Each point is reached from the start by the listed moves, each made once or not at all, plus a little noise. Is the number of moves made odd or even? Then give how often each move was made.

Moves:
(1): [ 0.97  0.02 -0.01 -0.30 -0.36  0.05]
(2): [ 0.02  0.75 -0.06  0.07 -0.05  0.05]
(3): [-0.23  0.07  0.88 -0.17 -0.18  0.21]
Start: [ 0.00 -0.09  0.39  0.02  0.42 -0.19]
Points:
[ 0.06  0.70  0.32  0.10  0.38 -0.16] -> odd (0, 1, 0)
[ 0.68 -0.01  1.30 -0.45 -0.09  0.07] -> even (1, 0, 1)

Moves:
(1): [ 0.60 -0.20  0.17  0.07  0.09  0.08]
(2): [ 0.25  0.50 -0.05  0.00 -0.05 -0.10]
(3): [-0.22  0.12  0.71  0.15  0.04 -0.08]
(4): [ 0.05  0.12 -0.13  0.68  0.07  0.24]
(5): [-0.21  0.25 -0.09 -0.02  0.82  0.39]
(6): [ 0.15  0.01  0.26 -0.16 -0.27  0.78]
Start: [ 0.22 -0.17  0.11  0.23 -0.04  0.06]
Points:
[ 0.29 -0.01 -0.02  0.97  0.01  0.33] -> odd (0, 0, 0, 1, 0, 0)
[-0.03 -0.02  0.86  0.43  0.06  0.00] -> odd (0, 0, 1, 0, 0, 0)
[ 0.28  0.56  0.65  1.14 -0.06  0.11] -> odd (0, 1, 1, 1, 0, 0)
[0.00 0.11 0.06 0.25 0.86 0.42] -> odd (0, 0, 0, 0, 1, 0)
[ 0.19 -0.04  1.10  0.15 -0.28  0.77] -> even (0, 0, 1, 0, 0, 1)
[ 1.21  0.14  0.47  0.20 -0.24  0.81] -> odd (1, 1, 0, 0, 0, 1)

Moves:
(1): [ 0.73 -0.09  0.05 -0.02 -0.19  0.10 -0.12 -0.16  0.29  0.08]
(2): [-0.12  0.63 -0.01  0.15 -0.05  0.28  0.03  0.11  0.03  0.08]
(3): [-0.11  0.02  0.70 -0.08  0.03  0.07  0.35  0.09  0.00  0.13]
(4): [ 0.07 -0.16  0.03  0.40 -0.02  0.03  0.07 -0.17 -0.23  0.17]
(5): [ 0.14  0.10  0.07 -0.13  0.62 -0.20 -0.11  0.19 -0.05  0.14]
(6): [-0.14 -0.30 -0.13 -0.04  0.15  0.70 -0.15  0.09  0.08  0.14]
(7): [ 0.10  0.09 -0.24 -0.09  0.10  0.13  0.73  0.28 -0.03 -0.03]
(8): [ 0.07 -0.11 -0.01  0.18 -0.13 -0.13 -0.15  0.50  0.04 -0.01]
(9): [-0.18 -0.03 -0.22  0.25  0.12 -0.11  0.07  0.01  0.74  0.06]
Start: [ 0.20  0.09  0.03  0.06  0.19  0.02  0.45  0.00  0.08 -0.16]
Points:
[ 0.92  0.16 -0.30  0.60  0.04  1.14  0.86  0.68  0.28  0.26] -> even (1, 1, 0, 1, 0, 1, 1, 1, 0)
[ 0.13  0.38 -0.39  0.26  0.26  1.00  0.93  0.96  0.20  0.01] -> even (0, 1, 0, 0, 0, 1, 1, 1, 0)
[ 0.37  0.06  0.14  0.35  0.80 -0.12  0.37 -0.01 -0.20  0.15] -> even (0, 0, 0, 1, 1, 0, 0, 0, 0)
[-0.04  0.43  0.25  0.56  1.15  0.93  1.40  0.59  0.63  0.53] -> odd (0, 1, 1, 1, 1, 1, 1, 0, 1)
[-0.07 -0.14  0.45  0.06  1.09  0.50  0.57  0.39  0.85  0.32] -> even (0, 0, 1, 0, 1, 1, 0, 0, 1)
[ 0.06 -0.21  0.53  0.86  0.18 -0.12  0.77  0.44  0.65  0.17] -> even (0, 0, 1, 1, 0, 0, 0, 1, 1)
[ 0.24 -0.18  0.47  0.14  1.05  0.75  1.37  0.48 -0.15  0.35] -> odd (0, 0, 1, 1, 1, 1, 1, 0, 0)

Moves:
(1): [ 0.43 -0.06  0.11  0.16  0.01 -0.15  0.29 -0.18  0.10  0.03  0.02 -0.02]
(2): [ 0.42  0.42  0.16 -0.19  0.56  0.26 -0.09  0.07  0.27  0.16  0.32  0.30]
(3): [ 0.00  0.17  0.72 -0.13 -0.25 -0.29 -0.16 -0.06  0.41  0.17 -0.28  0.04]
(4): [ 0.08  0.12 -0.06  0.50  0.11  0.20 -0.31 -0.48 -0.02 -0.02 -0.16 -0.01]
(5): [-0.10 -0.49  0.00  0.06  0.24 -0.04  0.02  0.02  0.25 -0.08  0.17  0.10]
(6): [ 0.16 -0.26  0.22 -0.01 -0.05  0.68  0.18  0.08  0.04  0.11 -0.03  0.02]
(7): [-0.37  0.19  0.13  0.16  0.32  0.07  0.58  0.06 -0.06 -0.12  0.20 -0.18]
(8): [ 0.03 -0.14  0.25  0.25 -0.08 -0.13 -0.30  0.33 -0.10  0.07  0.46 -0.23]
(9): [ 0.06  0.13 -0.22  0.30 -0.08  0.27 -0.17  0.14  0.58  0.08  0.13  0.00]
(10): [-0.07  0.01 -0.01  0.03  0.16 -0.17  0.07  0.13 -0.10  0.55 -0.08  0.02]
(11): [-0.13 -0.02  0.04  0.11 -0.23 -0.05  0.05 -0.21 -0.01  0.02  0.41  0.22]
(12): [ 0.10  0.00  0.02  0.33 -0.13 -0.22 -0.14  0.35 -0.04 -0.24 -0.25  0.52]
Start: [ 0.08  0.08 -0.19 -0.08 -0.11  0.28  0.14 -0.09  0.16 -0.50  0.07  0.28]
Points:
[ 0.81 -0.03  1.12  0.51 -0.05 -0.32 -0.21  0.24  1.04 -0.36  0.88  1.21] -> odd (1, 1, 1, 0, 1, 0, 0, 1, 0, 0, 1, 1)
[-0.12 -0.19 -0.07  1.36  0.07  1.19  0.37 -0.11  0.87 -0.78  0.51  0.95] -> odd (0, 0, 0, 1, 1, 1, 1, 0, 1, 0, 1, 1)
[ 0.25  0.00  0.77  0.14 -0.39  0.27  0.04  0.42  0.46  0.08 -0.63  0.89] -> even (0, 0, 1, 0, 0, 1, 0, 0, 0, 1, 0, 1)
[ 0.18 -0.42  0.27  1.29  0.33  0.62  0.86 -0.33  0.32 -0.28  0.37  0.95] -> even (1, 0, 0, 1, 1, 1, 1, 0, 0, 1, 1, 1)
[-0.44  0.19  0.41  0.94  0.15  0.25  0.24 -0.49  1.21  0.07  0.38  0.50] -> odd (0, 0, 1, 1, 1, 0, 1, 0, 1, 1, 1, 0)
[ 0.96  0.63  0.81  0.35  0.21  0.08 -0.19  0.34  1.29  0.60  0.64  0.45] -> even (1, 1, 1, 0, 0, 0, 0, 1, 1, 1, 0, 0)
[ 0.87  0.55  0.88  0.39 -0.20  0.18 -0.23 -0.01  1.40  0.07  1.14  0.60] -> even (1, 1, 1, 0, 0, 0, 0, 1, 1, 0, 1, 0)

Moves:
(1): [ 0.51  0.05 -0.12  0.12  0.13  0.02 -0.13  0.34  0.11  0.04  0.02 -0.20
  0.05  0.00 -0.25 -0.01  0.11 -0.10  0.04]
(2): [ 0.01  0.62 -0.03 -0.17 -0.09  0.00  0.17  0.10 -0.16  0.13  0.17  0.08
 -0.07  0.07  0.13 -0.01 -0.10  0.15 -0.39]
(3): [-0.10 -0.08  0.51  0.10 -0.02  0.18 -0.18  0.16  0.01 -0.16  0.05  0.08
  0.34  0.01 -0.04  0.17 -0.06 -0.09 -0.01]
(4): [-0.10  0.11  0.01  0.68  0.03  0.17  0.02 -0.13  0.11 -0.06 -0.18 -0.06
 -0.02 -0.14  0.01 -0.07 -0.07  0.10  0.03]
(5): [ 0.02 -0.04 -0.03  0.02  0.49  0.01  0.16  0.04 -0.06 -0.08  0.12  0.14
 -0.05  0.18  0.03  0.03 -0.09 -0.03 -0.06]
(6): [-0.05 -0.06 -0.05  0.05  0.08  0.42  0.12 -0.05  0.09  0.02 -0.04 -0.07
  0.16 -0.15 -0.08 -0.03  0.09 -0.06 -0.13]
(7): [ 0.18 -0.11  0.40 -0.10 -0.09 -0.25  0.52  0.22  0.08  0.03 -0.02 -0.12
 -0.08 -0.11 -0.01 -0.15  0.02  0.18  0.01]
(8): [-0.45 -0.06 -0.16  0.11 -0.01  0.13  0.02  0.60  0.06  0.08  0.05 -0.12
  0.19  0.11  0.02  0.05  0.00  0.14  0.01]
(9): [-0.17  0.01  0.18 -0.11  0.11  0.03  0.03  0.02  0.48  0.06  0.03 -0.15
 -0.05  0.27 -0.46  0.15 -0.41  0.05  0.14]
(10): [-0.04 -0.20  0.35  0.12  0.20  0.00 -0.01  0.18  0.09  0.71  0.11  0.42
 -0.02 -0.20 -0.17  0.25  0.01  0.05  0.04]
(11): [-0.26  0.06 -0.11  0.21 -0.06  0.17 -0.07 -0.09  0.16 -0.31  0.54 -0.01
 -0.04  0.02 -0.13 -0.08  0.27 -0.04  0.03]
(12): [ 0.17 -0.10  0.03  0.09 -0.26  0.18  0.01  0.22  0.30 -0.19 -0.24  0.51
 -0.03 -0.06 -0.14 -0.08 -0.08 -0.12 -0.17]
(13): [ 0.03  0.06 -0.21 -0.05  0.04 -0.29  0.10 -0.20  0.10  0.03 -0.01  0.01
  0.39 -0.01  0.02 -0.10 -0.12  0.06 -0.08]
(14): [ 0.05 -0.18  0.08  0.18 -0.16  0.16  0.19  0.01 -0.01  0.29  0.10  0.01
  0.12  0.48  0.05  0.02  0.04 -0.13  0.07]
(15): [ 0.03  0.04 -0.01  0.07  0.19 -0.05  0.02 -0.10  0.33 -0.01  0.19 -0.15
 -0.01 -0.02  0.48  0.12  0.02 -0.27  0.04]
(16): [ 0.18  0.06 -0.21  0.16 -0.15  0.04  0.18 -0.08 -0.03 -0.13 -0.12  0.05
  0.01 -0.14 -0.08  0.69  0.03  0.06  0.16]
(17): [-0.08  0.21  0.10 -0.05  0.02  0.04 -0.01 -0.09  0.15 -0.08 -0.28  0.12
  0.08  0.10 -0.09  0.05  0.42 -0.02 -0.05]
(18): [ 0.20 -0.07 -0.03 -0.07 -0.04  0.26 -0.16 -0.15  0.10 -0.10 -0.02  0.04
  0.06  0.03  0.12  0.01  0.05  0.51  0.02]
Start: [-0.10 -0.07 -0.09  0.40  0.03  0.34 -0.21  0.40  0.28  0.26  0.30  0.02
 -0.25  0.02  0.02  0.44  0.24  0.07  0.03]
Points:
[ 0.37 -0.69  0.77  1.25 -0.10  0.72  0.42  1.91  1.26  0.89  0.43  0.50
  0.29  0.12 -0.11  1.44  0.32 -0.18  0.19] -> odd (1, 0, 1, 0, 0, 0, 1, 1, 0, 1, 0, 1, 0, 1, 1, 1, 0, 0)
[-0.31  0.03  1.08  0.63  0.10  1.23  0.49  1.29  1.08  1.14  0.61  0.30
  0.50  0.38  0.39  0.85  0.73  0.50 -0.36] -> even (0, 1, 1, 0, 0, 1, 1, 1, 0, 1, 0, 0, 0, 1, 1, 0, 1, 1)
[ 0.59  0.02 -0.33  0.33  0.92  0.29 -0.22  0.38  1.38  0.23  0.68 -0.26
  0.12  0.53 -0.02  0.59 -0.21  0.33  0.14] -> even (1, 0, 0, 0, 1, 0, 0, 0, 1, 0, 0, 0, 1, 0, 1, 0, 0, 1)
[-0.99 -0.07 -0.13  1.60  0.79  1.05 -0.04  0.69  1.04 -0.21  1.02 -0.13
  0.66  0.06  0.31  0.53  0.28 -0.07 -0.09] -> even (0, 0, 1, 1, 1, 1, 0, 1, 0, 0, 1, 0, 1, 0, 1, 0, 0, 0)
[ 0.26  0.17  0.54  0.77  0.23  0.60  0.53  0.72  1.20  0.15  1.07  1.15
  0.26 -0.21  0.24  1.29  0.24  0.54 -0.39] -> odd (0, 1, 1, 0, 1, 0, 1, 0, 0, 1, 1, 1, 1, 0, 1, 1, 0, 1)
[ 0.46  0.48  0.23  1.16  0.05  1.43 -0.20  0.86  1.06  0.76 -0.17  0.86
 -0.01 -0.25 -0.45  0.53  0.70  0.63 -0.60] -> even (1, 1, 0, 1, 0, 1, 0, 0, 0, 1, 0, 1, 0, 0, 0, 0, 1, 1)
[-0.08  0.64  0.11  0.62  0.13  1.04  0.41  1.04  1.75 -0.20  0.86 -0.47
  0.75  0.27 -0.38  1.23  0.53  0.66 -0.17] -> odd (1, 1, 1, 0, 0, 1, 1, 1, 1, 0, 1, 0, 1, 0, 1, 1, 1, 1)
[-0.06 -0.33  0.01  1.69 -0.07  1.27 -0.01  1.38  1.06  0.32  0.07  0.12
  0.96  0.24 -0.40  0.33  0.16 -0.12 -0.19] -> even (1, 0, 1, 1, 0, 1, 0, 1, 0, 0, 0, 1, 1, 1, 0, 0, 0, 0)
[-0.21  0.69 -0.28  1.07 -0.03  0.84 -0.09  0.06  1.64 -0.19  0.78  0.28
 -0.01  0.21  0.04  0.35 -0.24  0.53 -0.32] -> even (0, 1, 0, 1, 0, 0, 0, 0, 1, 0, 1, 1, 1, 0, 1, 0, 0, 1)

Moves:
(1): [-0.19 -0.13  0.30 -0.02  0.05 -0.11 -0.03 -0.08 -0.06  0.07  0.16  0.22
  0.03  0.03  0.11 -0.08  0.05 -0.01 -0.23  0.23  0.08 -0.15  0.04  0.11]
(2): [-0.10 -0.25 -0.14 -0.29 -0.70  0.28 -0.27  0.02  0.34 -0.02  0.03  0.12
 -0.02  0.16 -0.07 -0.36  0.33 -0.13 -0.06 -0.19 -0.05 -0.15 -0.25  0.01]
(3): [ 0.07 -0.47 -0.04  0.07  0.01  0.13 -0.14 -0.08 -0.12 -0.09  0.22  0.19
  0.02 -0.11 -0.09 -0.18 -0.02 -0.01 -0.07  0.10 -0.01 -0.05  0.07 -0.18]
(4): [-0.04 -0.26 -0.13  0.00 -0.27  0.24 -0.26  0.34  0.07 -0.09  0.00  0.58
 -0.01 -0.16  0.19 -0.06 -0.11  0.05  0.03  0.25 -0.05  0.06 -0.09  0.11]
(5): [ 0.00 -0.11 -0.06 -0.03 -0.06 -0.03 -0.19  0.09 -0.10  0.28 -0.06 -0.06
 -0.05 -0.15  0.01 -0.02 -0.13 -0.04 -0.12  0.02 -0.19 -0.04  0.09  0.03]
(6): [ 0.01 -0.15 -0.39 -0.21 -0.14 -0.33  0.26  0.31 -0.35 -0.28  0.03  0.17
 -0.33 -0.23  0.20 -0.13 -0.33  0.20  0.33  0.09  0.27 -0.08 -0.23 -0.13]
(7): [ 0.10 -0.30  0.11 -0.03  0.13  0.29 -0.13  0.00 -0.18 -0.07 -0.29  0.27
 -0.51 -0.05 -0.14 -0.30  0.10 -0.10  0.14 -0.09  0.17  0.08  0.14  0.21]
(8): [-0.17 -0.24 -0.15 -0.01  0.14 -0.02  0.28 -0.25  0.13  0.05 -0.04 -0.22
 -0.07 -0.16  0.06 -0.03  0.24  0.07  0.05  0.19  0.09  0.10 -0.01  0.29]
(9): [ 0.08 -0.01 -0.06  0.12 -0.16 -0.15 -0.41 -0.28  0.25 -0.19  0.07  0.18
  0.08  0.05 -0.07 -0.09  0.16  0.16 -0.09 -0.07 -0.12 -0.16 -0.30 -0.30]
(10): [ 0.38 -0.22  0.27 -0.15  0.10  0.10 -0.25  0.00  0.03 -0.09  0.19  0.42
 -0.04 -0.31 -0.09 -0.07  0.07 -0.04 -0.01 -0.37 -0.08  0.35  0.15 -0.15]
(11): [ 0.41  0.22  0.28 -0.19  0.29  0.12  0.03 -0.06  0.16  0.38 -0.15 -0.23
  0.24 -0.16 -0.12  0.24  0.19 -0.33  0.40 -0.46 -0.21 -0.09  0.06  0.24]
(12): [-0.01  0.28  0.04 -0.06  0.26 -0.13  0.35 -0.32 -0.10  0.29 -0.20 -0.08
 -0.15  0.13  0.09  0.17 -0.47  0.20  0.15 -0.46 -0.25 -0.03  0.08  0.17]
(13): [ 0.37 -0.25  0.36 -0.23 -0.21  0.31 -0.34 -0.02  0.28  0.00  0.04  0.27
 -0.35 -0.03 -0.13  0.05  0.29 -0.20  0.34 -0.06 -0.35  0.05  0.54 -0.28]
(14): [ 0.05 -0.25  0.26  0.57 -0.33 -0.18  0.04 -0.06  0.12 -0.13 -0.01  0.10
 -0.07 -0.16 -0.13 -0.05 -0.17 -0.22 -0.32  0.01 -0.03  0.32  0.12  0.50]
(15): [-0.29 -0.12 -0.05  0.07  0.03  0.01  0.07  0.36  0.34  0.29 -0.53 -0.07
  0.39  0.08  0.01 -0.20  0.06  0.05 -0.25  0.02  0.11 -0.01 -0.13  0.04]
(16): [-0.29  0.23  0.04 -0.02 -0.04  0.15 -0.10  0.32 -0.25 -0.19 -0.28  0.00
 -0.05 -0.22 -0.13 -0.28 -0.13  0.13 -0.13  0.15 -0.01 -0.17  0.16  0.11]
(17): [-0.38  0.15  0.06  0.12  0.21  0.08 -0.45  0.00  0.36  0.03  0.39  0.10
 -0.21 -0.11  0.00 -0.07  0.11 -0.57  0.05  0.01 -0.31 -0.32  0.22 -0.06]
(18): [ 0.02  0.07 -0.31 -0.17 -0.06  0.22  0.29 -0.23 -0.01  0.16 -0.21  0.09
 -0.31  0.03 -0.11 -0.19 -0.12  0.46 -0.39  0.17  0.40 -0.18 -0.12  0.11]
(19): [ 0.25  0.35  0.01  0.06  0.42 -0.09  0.33  0.23 -0.13  0.10  0.04 -0.03
 -0.17 -0.14  0.17  0.00  0.04 -0.08  0.21 -0.29 -0.52  0.14  0.11  0.18]
(20): [-0.17 -0.02  0.01  0.21 -0.28 -0.02 -0.32  0.03 -0.02  0.10  0.19  0.20
  0.15  0.06  0.05 -0.30  0.13  0.31  0.10  0.32  0.08  0.05  0.37  0.10]
(21): [ 0.10  0.26  0.11 -0.09  0.15  0.06  0.15 -0.32 -0.04  0.20 -0.18 -0.15
  0.14 -0.04 -0.02  0.04  0.03 -0.58  0.15  0.10 -0.26  0.23  0.22  0.07]
(22): [ 0.29 -0.65 -0.15 -0.09 -0.17 -0.35 -0.11 -0.06 -0.09 -0.34  0.26  0.41
 -0.13  0.03 -0.12  0.00  0.06  0.08 -0.20 -0.06 -0.02  0.17  0.36 -0.14]
(23): [-0.28  0.12 -0.04 -0.17  0.05  0.07 -0.08  0.16 -0.12  0.27 -0.03  0.21
 -0.12 -0.05 -0.50 -0.15  0.16 -0.07 -0.04  0.14  0.04 -0.05  0.00  0.16]
(24): [ 0.18  0.10  0.05 -0.33 -0.09 -0.01 -0.26  0.04  0.16  0.02  0.09 -0.20
 -0.20  0.06 -0.17 -0.20 -0.22 -0.15  0.09  0.05 -0.13 -0.04 -0.07  0.14]
Start: [-0.21  0.20 -0.29 -0.20 -0.24  0.41 -0.08 -0.14  0.12  0.50  0.32 -0.05
 -0.19 -0.13 -0.04 -0.03  0.35  0.15 -0.38  0.09 -0.39 -0.19 -0.13  0.03]
Points:
[ 0.02 -0.88  0.18 -0.93 -0.90  0.69 -0.71 -0.91  0.20  1.50  0.28  1.02
 -0.74 -1.05 -1.29 -1.44  0.34 -0.17 -0.97  0.01 -0.92  0.06  1.15  1.60] -> even (1, 1, 1, 0, 1, 0, 0, 1, 0, 1, 1, 1, 0, 1, 0, 1, 0, 1, 0, 1, 1, 1, 1, 1)
[-0.39  0.30  0.15 -0.26 -0.12 -0.36 -0.42 -0.51 -0.02  0.64  0.41  0.85
 -0.73 -0.85 -0.70 -0.47  0.02 -0.87 -0.34 -0.18 -1.27 -0.46  0.55  0.80] -> odd (1, 0, 0, 0, 0, 1, 0, 0, 1, 0, 1, 1, 0, 1, 0, 1, 1, 0, 0, 0, 1, 1, 1, 0)
[ 0.50 -0.84  0.41 -1.26 -0.80  0.97 -1.06  0.18  0.84  1.41  0.08  2.34
 -1.83 -0.99 -0.81 -1.67  0.60 -1.02  0.15 -0.55 -1.54  0.22  1.37  1.41] -> odd (1, 1, 0, 1, 0, 1, 1, 0, 0, 1, 1, 1, 1, 1, 1, 0, 1, 1, 1, 1, 1, 1, 1, 1)
[ 0.26 -0.40 -0.25 -1.16 -0.56  0.43 -0.42 -0.74  0.50  1.12  0.13  0.96
 -0.41 -0.93  0.24 -0.48  0.40 -0.34  0.22 -0.58 -1.21 -0.20 -0.43  0.50] -> odd (1, 1, 0, 1, 1, 1, 0, 1, 1, 1, 1, 1, 0, 0, 0, 0, 0, 0, 0, 0, 1, 0, 0, 0)
[ 0.03  0.35  0.54 -0.66  0.21  1.05  0.39 -0.57  0.63  1.70 -1.10  0.29
 -0.55 -1.06 -1.12 -0.47  0.47 -0.42 -0.41 -0.51 -0.90  0.31  0.98  1.35] -> odd (0, 0, 0, 0, 0, 0, 0, 1, 0, 1, 1, 1, 1, 1, 1, 1, 0, 1, 0, 0, 1, 0, 1, 0)
[ 0.50 -0.95 -0.68 -0.81  0.42  0.46 -0.85  0.28  0.19  0.91  0.26  1.54
 -1.35 -1.28 -0.92 -1.21  0.71 -0.18 -0.45 -0.74 -0.85 -0.42  0.34  0.05] -> odd (0, 0, 1, 0, 1, 1, 1, 0, 1, 1, 1, 0, 0, 0, 1, 0, 1, 1, 1, 0, 0, 1, 1, 0)
[-1.21  0.49 -0.66 -0.90 -0.87  0.68 -0.75 -0.28  0.20  0.52  0.30  0.88
 -1.01 -0.53 -0.62 -1.34  0.63 -0.26 -0.78  0.70 -0.34 -1.17 -0.48  0.07] -> odd (1, 1, 0, 0, 0, 1, 0, 0, 1, 0, 0, 0, 0, 0, 0, 1, 1, 1, 0, 0, 1, 0, 1, 0)
